Each row is a point. To make a cloud, some directions were put in groups of two or more. Within a group, all points are equally far from the middle, so they leave a hole (a ring in 2 directions, a hollow ball in 3). The other directions are filled evenly. Then the cloud was stretched, turned, moved and blurred a little. Count the holes, and give their numbers of directions, smallest first.

Cloud (19 x 3):
-23; 15; -44
-5; -33; 41
4; 54; 29
43; -24; -25
16; 44; -9
-31; 40; -12
24; 41; 13
24; 27; -5
-28; 44; 11
-14; -28; 46
-1; -5; -44
50; -18; 13
-35; -12; 6
-59; -4; 34
28; -51; 22
30; -26; -8
17; 28; -48
10; -39; 51
-12; -36; 37
Holes: 0

Cloud (56 x 6):
-15; 16; 6; -1; 19; 36
7; -38; -19; -13; 55; -32
-3; 36; 13; 6; -34; -37
-35; 40; 9; 23; 22; -10
19; -52; -7; -29; -12; -21
-49; 2; -18; 23; 17; 0
-38; 40; 17; -26; 19; -9
19; -42; -33; 5; 8; 19
-35; -22; -36; 19; 42; -15
-26; 51; 0; -1; 34; -13
33; -11; -30; -58; 13; -15
-5; 18; -59; -5; 2; 14
3; -35; 12; 25; -4; 12
38; -3; 25; -26; -9; -28
-11; -29; -19; -11; 41; 30
-24; 10; 8; -16; -37; -38
-16; -17; -25; -27; -4; -52
17; 37; -30; -30; -15; -43
-11; -9; -30; -27; 18; -57
12; 9; 18; 15; -24; -56
2; 49; 11; -47; 11; -22
-31; -36; -1; -17; 14; -48
-26; 24; 21; -25; -24; -43
38; 32; -3; -47; -9; -19
24; 23; -51; -10; 23; 26
2; 49; 7; -9; -36; -16
-13; -24; -25; -19; 31; -54
17; 23; -60; -18; -7; 12
10; -43; -37; 14; 45; 12
36; 0; -29; -59; 13; -15
-1; 16; -4; -7; -23; 27
-23; 45; -8; 13; 37; -17
-17; -11; 6; -6; 32; 32
-19; 55; -6; -10; 38; -10
-16; -41; 8; -17; 39; 6
3; 6; -47; -14; -20; -32
22; -48; -17; -39; 1; -22
-18; 3; 16; 45; 29; -22
11; -2; -2; -32; -33; 9
4; 17; -39; -38; -6; -47
26; -34; -34; 15; -2; -33
-40; 31; -3; 4; 13; 21
7; -45; -21; -22; 53; -20
19; -9; -33; -13; 56; 15
17; 13; -28; -47; 47; -2
14; -22; -2; -10; 48; -43
-19; 33; -21; -8; 45; -33
12; -3; -32; -30; -26; 16
27; -21; 3; -21; 31; -45
0; -8; 12; 39; 40; -17
11; -27; -33; -21; 59; 9
15; -42; 15; -5; -26; -12
-56; 2; -12; -5; 31; -12
-3; -29; -42; 32; 32; -14
-17; -37; 5; -8; 40; 16
-32; 21; -19; 2; 5; 28
Holes: 3 (2, 2, 2)
